Rows are points. Before rounding, the points of a table are all equally far from one centre. They may lie mostly on one side of it. Where is the centre, to within rounding?
In the rows, zero is written as 128.

Points (6 x 2)
[[ 97 120]
 [ 93 122]
 [ 80 156]
 [ 80 145]
 [ 81 138]
 [ 84 164]]
Centre: [110 148]

Points (7 x 4)
[[166 179 162 106]
 [170 169 162 129]
 [171 103 169 108]
 [172 146 146 143]
 [133 120 171 172]
 [171 113 179  93]
 [138 108 116  73]]
Centre: [115 136 157 111]

Points (12 x 8)
[[ 80  99 139 112  76 111 108 141]
 [ 84  42 147 117 119 128 103 129]
 [ 95 115 162 100  98  93 110 158]
 [124 100 151  96 137 157  60  99]
 [ 87  87 155 107 111  80 109 156]
 [ 64  95 149 117 142  93 103 100]
 [ 81  76 162 106  76 111 129 130]
 [ 91  53 163 111 112 138  82 130]
 [ 93  53 154 101  81  92  87 122]
 [ 75  94 146 104 125 109  90 157]
 [ 99  76 151 143 104 127 108 142]
 [101 120 124 131 128  73 113 121]]
Centre: [121  90 142  90 119 114 111 108]

Points (17 x 11)
[[121 134 126 113 100  99 128 164  69 135 125]
 [172 131 189 167 138  69 112 153 122 102  83]
 [162 100 162 195 128  91 144 162  72 132 109]
 [141 147 131 162 136  95 130 164  65  74 107]
 [167 155 149 144 129  86 143 184  81 111 124]
 [159 115 118 159 115  96 125 179  75  73 119]
 [161 140 160 138  98 110 165 137  85  86 118]
 [180  96 186 170 130  89 125 167 101 104 111]
 [172  89 136 129 118 121 111 151 104  62 133]
 [204  98 141 159 121  94  90 138  55 118  90]
 [124 102 117 122  71  79 127 120 103 117 105]
 [115 127 147 193  92 101 112 150  80 108 105]
 [139 156 134 195 110  78 111 172  99 106  94]
 [156 138 135 145  81 104 145 165  74 115 133]
 [132 106 110 181 111 135 113 178  77  93 115]
 [162 123 161 157 103  66 131 168  80  99 102]
 [172 157 173 180 140 126 127 139  72  93  75]]
Centre: [158 122 127 148 133 116 118 133 114 127  95]

Points (19 x 12)
[[140 154 120 107 101 114 105 149 194 113  99 122]
 [ 73 167 165 115 138  79 125 132 173 101 167 147]
 [126 161 181  91 152  64 111 133 188 103 145 133]
 [118 163 169  88 113  61 150 124 128 121 112 102]
 [109 181 130  92 136  48 149 124 110  90 115 143]
 [ 95 134 159 125  78  83 145 150 168  94 131 121]
 [117 161 133 102 115  37 132 129 125  93 107 133]
 [ 84 161 177 111 123  74 108 147 135 114 141 122]
 [128 140 137  82  81  53 130 151 153  94 140 139]
 [ 93 136 171  93 129  62 119 172 128 117 105 116]
 [109 160 131  61 129  49 139 130 137 127 140 109]
 [ 95 110 108 137  98  83 148 143 159  91  96 128]
 [107 140 160  93 123  55 136 174 143 111  73 137]
 [117 162 151  70 102  57 148 147 113  93 116 139]
 [112 157 162 108 127  41 157 133 176  70 138 153]
 [ 86 179 165 101 141  72 128 166 173 119 131 103]
 [ 99 155 175  95 146  67 181 126 144  73 158 130]
 [ 96 183 164 138 143  65 136 147 162  74 135 130]
 [115 148 155 111 140  71 151  96 138  74 113 102]]
Centre: [124 142 134 105 144 101 151 147 152 112 129 144]

Points (23 x 18)
[[ 85 162  92 119 160 138 136 135  48 122  83 173  95 102 129 120 134 124]
 [105 188 102 111 126 135 151 135  41 135 119 131 122  78  78 134 113  95]
 [ 88 166  93 117 147 153 101 145 110 160  83 132  92  65  70 144 126 142]
 [ 75 146  75 144 110 131 130 118  54 104 128 124  95  58 127 159 126 123]
 [ 78 181  56 113 145 146 141 106  75 146  97 118  80  82 105 133 118 145]
 [ 80 159  94 130 169 138 105 136  54 123 103 129 122  54 100 159  97 154]
 [ 81 172 135 123 129  97  96 139 107 122 134 158  52  75  96 142 106 121]
 [ 74 158  65 138 177 145 147 148  81 135 117 146  98 105 100 152 108 158]
 [ 77 163  82 147 169 131  96 137 106 140  95 147 102  87 125 163 126 167]
 [105 144  76 107 133 156 105 111  67 136 109 167 132  93 109 118 131 167]
 [ 72 157  83 117 176 124 127 142  72 124  79 143 113 114  99 156 126 135]
 [ 98 172 115 122 178 158 138 150  74 127 122  91  77  63  90 168 121 143]
 [ 86 135  99 100 162 173 110 159  84 141 123 117  62  73 109 165 107 141]
 [ 64 159  96 124 146 168 115 158 108  97 137 105  75 100  95 134 133 124]
 [ 60 158  95 149 149 157  92 105  62 135  91 117  90  70  93 125 105 155]
 [ 58 171  88 122 138 172 116 162  87 137 107 129  70  63 111 133  95 140]
 [103 155 115 120 180 132 102 118  72 133  77 140  54  69 103 147 117 153]
 [ 77 152  69 100 164 125 118 128  73 135 118 138 104  81  86 162  98 119]
 [101 154 104 119 171 153 127 155  76 126 108 152 107  73  94 124 134 189]
 [ 69 160  96 115 161 124  95 144  75 121  74 156 102  77  99 133 114 139]
 [ 94 161 116 131 149 136  75  99 109 119 135 133  48  94  83 147 104 127]
 [ 98 185 106 116 164 133 107 155 137 155  91 137 114 100  82 124 122 157]
 [ 99 152  96 119 128 127 120 174  67 124  94 147  92  85  97 182 131 128]]
Centre: [105 146 131 131 131 139 136 120  99 135 115 124 105  97 121 132 104 133]

Points (30 x 24)
[[110  99 216 126 165 156 154 133  93 125 177  69 159 134 122 158 129 143
   89 152 122 147 128 124]
 [104 103 188 132 170 158 199 179 113 147 135  69  93 117 132 145 107 181
   72 121 110 125 115 107]
 [148 133 187 120 178 130 182 140  79 177 169  98 100 157 150 191  84 173
  118 135 125 132 149 124]
 [125 123 198 103 153 157 190 154 103 154 143  80 137 157 147 175  52 149
   83  96 113 155 143 118]
 [106 115 195 110 169 165 171 160 120 133 176  99 100 147 164 184  83 135
  114 113 114 159 117 105]
 [141 140 178 113 135 201 154 136  95 122 108 101 138 176 163 181  99 187
   79 102  78  97 105 120]
 [151  95 170 140 150 186 187 152 132 135 130 151  94 157 135 122  94 163
   81 130 143  92 134  91]
 [ 98 135 229 115 155 174 166 137  70 105 145 138 103 137 136 152 101 121
   99 113 118 116 137 104]
 [104 133 183  63 147 184 147 147 112 105 156 124 120 140 144 148  86 173
  108  92 121 141 107 111]
 [109  98 193 143 196 189 154 130  95 170 127  90 124 155 111 172 132 131
  109  98 127 113 112 138]
 [134 126 197 160 171 161 171 157 109 148 191 112 140 149 138 136  85 153
   78 128 114  95 111 140]
 [ 99 145 195 130 178 149 134 143 126 157 177  96 109 110 144 195  84 156
  133 172 140 143 106 105]
 [ 95 121 202 138 203 138 170 146 107 118 156 123 108 147 114 155 118 155
   90 110  93 143 152 110]
 [121 103 203 148 157 189 174 153  95 144 171 117 143 137 142 174 117 163
  117 135  73 113 116 113]
 [134 114 218 140 198 169 122 129 110 132 155 121 172 132 129 163  73 158
  113 120 115 141 135 124]
 [150  90 158 104 128 139 177 167  72 103 139 152 111 152 158 156  77 143
   86  95  83 135 146 134]
 [148  81 175 135 160 148 198 159  86 140 161  86 158 133 160 176 105 138
  108 122 142 162 132 103]
 [129  85 162 140 176 177 148 151 103 138 168  92 104 145 141 170 123 119
   74  96  83 130  94 147]
 [117 133 217 141 178 166 164 139 109 162 149  94 146 138 123 154 100 174
  152  87 127 117 143 125]
 [157 127 202 162 158 180 177 126 101 129 146  46 145 125 144 176 117 162
  126 135 110 128 150 134]
 [153 101 212 125 169 134 143 158 118 154 157  93 108 131 124 133  88 185
   71 127  96  76 127 105]
 [ 96  94 174 139 174 161 143 156 100 156 132  81 167 133 145 194  75 118
  103  96 125 161 167 117]
 [104 127 199 100 187 152 115 115  79 119 160 108 155 146 106 172  83 138
   86 104 122 129 127 133]
 [146 116 183 149 188 179 179 141  74 149 110 108 144 180 140 168 116 173
  124 113 100 139 128 109]
 [148 125 200 115 150 219 138 154 107 141 175  98 120 139 129 153  97 159
   89 138 117 123 116 118]
 [148 137 165 105 155 167 212 113 105 145 170 112 124 145 151 192 125 163
  118 107  98 148 141 102]
 [108 103 211 144 148 152 125 121 101 129 191 107  95 158 165 171 117 184
   75 131 112 164 125 118]
 [112 109 207 126 163 170 192 154 104 122 117  70 140 137 138 193 124 134
   75  98 112 111 103 110]
 [114 133 189 111 173 193 164 153  85 136 163  89 113 151 116 190 101 150
   80 135 118 130 108 128]
 [134 143 243 146 113 153 155 122 135 131 155 115 150 179 117 166 110 136
   94 117 109 145 120 108]]
Centre: [124 128 155 136 127 131 137 120 115 147 111 114 123 121 151 151 110 147
  99 128 121 127 126 125]
